Each row is a point. To make a cloud, some directions were put in groups of two or more. Within a group, all points are equally far from the middle, so they leave a hole (a ring in 2 directions, a hollow ball in 3). The other directions are filled evenly. Then the cloud was stretched, turned, moved and blurred a little. Count the holes, and give their numbers of directions, smallest first.

Cloud (21 x 3):
[[-40 -15 -22]
 [-13 -31  -5]
 [-17 -26   5]
 [-18 -33 -25]
 [  2  41  18]
 [-36  12  20]
 [ 42 -11 -24]
 [-41  34 -18]
 [-31 -12 -47]
 [ 34 -20 -29]
 [-47  23 -13]
 [  1 -15 -61]
 [-15  -4  27]
 [ -3 -16 -61]
 [ 15 -30 -41]
 [  0  -1 -67]
 [-16  10 -63]
 [ 39  25 -37]
 [-40  31 -26]
 [-31 -16  10]
 [ 21  26  19]]
Holes: 1 (3)

Cloud (20 x 3):
[[ 24 -35  -8]
 [  5  38 -44]
 [-41 -35 -38]
 [-52 -29 -38]
 [ 24 -20 -21]
 [ 11 -19  11]
 [  4  39   8]
 [-29 -31 -23]
 [ -9  27  22]
 [-26  27  11]
 [ 15 -29  33]
 [  3  24 -56]
 [  4  35 -50]
 [ 52  11  17]
 [-56 -11  -5]
 [ -3 -57 -38]
 [  6  15 -33]
 [-39   3  -4]
 [ 52  16  -5]
 [ 49  -1  -2]]
Holes: 0

Cloud (30 x 4):
[[ 41  39 -19 -44]
 [ -1 -24 -79 -11]
 [ 14   7  32  46]
 [ -6  15  21  62]
 [-13 -72 -41   8]
 [ 24  17 -13 -17]
 [  0  15 -23 -51]
 [-22 -30  24 -40]
 [-11 -57 -39  10]
 [ 14 -59 -15 -13]
 [  0  14  13  50]
 [ 10  10 -24 -67]
 [-54  -2 -41 -36]
 [ 47  12  47 -12]
 [-44 -12  -6  -5]
 [-31 -27 -29  -2]
 [ 11  -1 -17  -3]
 [-10   6  17  21]
 [ 28  38 -34   4]
 [-46 -21   3   7]
 [ 23  43 -24  -4]
 [ -4 -54 -23  14]
 [  9  16  63  -5]
 [ 19  18 -42  11]
 [ 38   4  40 -24]
 [  0  62 -10   3]
 [  9  -9  -3 -28]
 [ -2 -22 -32  16]
 [-10   6 -26 -59]
 [ 10 -18 -12   4]]
Holes: 0

Cloud (32 x 4):
[[ 25  25 -44  31]
 [-22  23   6  -3]
 [-41 -13  12  -1]
 [ 15 -31 -32  31]
 [-46 -34 -13 -21]
 [ 28   1 -35  20]
 [ 37  -6  41   7]
 [-16 -10 -48 -13]
 [  6   2   6 -33]
 [ 28  18  25  44]
 [-40   3 -37   9]
 [  1 -46  66 -17]
 [-21   1 -46  -3]
 [-23 -41 -12  31]
 [-51   2 -32  27]
 [-26 -67 -18  14]
 [ 26  39   1   6]
 [-19 -31  41   7]
 [-11 -45  -2  24]
 [-37 -22  20 -24]
 [-41   9 -21  14]
 [ 21  -2  31 -51]
 [ 31 -42  -4 -14]
 [ 28 -50 -23 -20]
 [-58 -17 -48  26]
 [-32 -11 -21  58]
 [ 38 -22  33  -7]
 [-33  -8 -25 -11]
 [-32 -32  56 -36]
 [-13 -56  17   4]
 [-19 -20   4  40]
 [-44 -40 -14 -29]]
Holes: 1 (2)

Cloud (52 x 6):
[[-31 -38 -30 -22   7  25]
 [-39  42   1 -22 -51  36]
 [-56  16 -13  46 -43   1]
 [ 57  -5  23   5   0  14]
 [-26   8 -31  37  18  12]
 [ -5 -56 -12  19   8  39]
 [ 13 -22  33 -45 -10  23]
 [-11   1   2 -48 -13  60]
 [-40  16 -29  34 -29 -14]
 [  3 -28  -7  37 -56  22]
 [ 39 -35  -7  16  25  58]
 [ -1 -14   9  20 -77  19]
 [ -5  26  28   9  31  30]
 [-35  31  20 -33  10  15]
 [-21   3  -1  64 -20   8]
 [-44  19  16  49 -45  35]
 [-45   9  -8  -4  25  47]
 [-22  52   0 -19 -53  22]
 [ -4  -3  -4 -47 -47  22]
 [ -2  35 -34  32 -25  15]
 [ 15 -14  30   5  28 -19]
 [-24 -15 -40  10 -40  49]
 [ -4 -20  39  -1  34   6]
 [ -4 -30 -24  -8  27  73]
 [-54  19   5  50 -53  19]
 [-26  -5 -52  17 -10  10]
 [-37 -34 -17 -32 -10  34]
 [ 45   3 -19 -40  13  16]
 [ -2  19  11  17 -10 -40]
 [ 11  35   6  37 -31 -15]
 [-52  21  22 -21   5   2]
 [-68   7   1  33 -39 -13]
 [-36  31  31 -14 -31 -25]
 [-12 -32   2   6 -65   5]
 [-36   2 -12 -34  28  10]
 [-22 -52 -14  11 -21  35]
 [-24  32 -17 -13 -38 -22]
 [-23  -7   7  45 -51 -26]
 [ 43  -7 -38   3 -20  28]
 [ 29 -12  22  25  -6  57]
 [-15  41  17 -16 -20 -25]
 [-34 -42  27   9  -4   3]
 [-39  -7 -28 -11  31  11]
 [ 14  -2  -4 -23 -62  37]
 [ 14 -18  29 -43 -27   9]
 [-50  23   0   0   1  54]
 [-23  35   7  22 -58 -31]
 [-42   8 -18  41  10  23]
 [-56   4  30  25 -68 -10]
 [ 41 -34   4 -33  43  23]
 [ -7  38  -6  32 -43 -20]
 [  8  36 -11  15  26  42]]
Holes: 2 (2, 4)
